Each row of a before or after table is a point. The points were changed in one or more steps. Then noise was added and the rows were shuffled. The steps act on how far a point lies along the listed directions, d1 being the first. Write out the steps. A step turns or swaps two directions, mirrors them in a line or flattens them onto one, adds a multiple of one to another, or multiplies one. Angles are multiples of 10 degrees, from the lower direction toward the higher: turns from -170 to 170, lines from 10 to 170 but not 90. Use the fewest steps. Two steps may share a direction if one is a turn and the other turns, adds or multiplies; they go together, in the order done. Otherwise the lowest direction goes first.

Directions:
(1): [-35 -21  50]
(2): [26 46 38]
Before (11 x 3):
[[ 42  32 -18]
 [ 21  32  10]
 [ -2 -36 -44]
 [ 30  43 -23]
 [  3  19  26]
 [-44 -95 -30]
 [ 19  21  18]
 [ 15  30  39]
 [-15 -55  16]
 [ -5   8  40]
 [ 22  24 -17]]
After, 11 rows:
[[-28 -24  21]
 [-43 -38  -9]
 [-14 -17  26]
 [-15   0  30]
 [ 29  -7 -52]
 [-29 -47  -4]
 [  0  14  38]
 [-21  -8  44]
 [-23 -28  -9]
 [ 57  22   2]
 [ 83  44 -56]]
Steps: swap d1 and d2

Directions:
(1): [ 18  67   7 -16   4 -57 -34  41]
(2): [-34  51 -57 -14  51  22  19 -24]
(3): [ -3 -13  -3 -12   8 -28  87  51]
(4): [-62 -19 -38 -43 -54 -16 -20  14]
(5): [-55  38  44  40 -19  41   6  33]
(6): [  2  -5 -56  83 -16 -28  -3   8]
Before:
[[ 19   9  45 -12   7  -1  -2   4]
 [ -7   4 -24  -5   4  -9  -9 -12]
 [ 21 -59  88 -20 -25   8  10  -4]
 [-12  21 -24  12  12  30 -16 -20]
 [ 13 -17  28   0   3  -7  25   3]
 [-23  21 -17 -27   6  22   6  -1]
 [-41  22 -17  22  12   8  -5  12]
 [-12   4 -10   3  34  24  12  -5]]
After:
[[  6 -14  95 -26 -37 -17 -10  28]
 [  5  14 -34   5  35 -24  -9  -3]
 [ -1   0  33   2  -5  -9  23  18]
 [ -5  36 -28   6  13  16 -23 -13]
 [ 22  -6  45  -9  10  13   7  -6]
 [-20  -3 -21   2  -1   3  -4 -15]
 [ -4  18 -25 -36  15   7   3  -6]
 [-14  27  -5  -6  28   7  -1  13]]
Steps: turn d1 and d5 by -130 degrees; turn d4 and d5 by -40 degrees
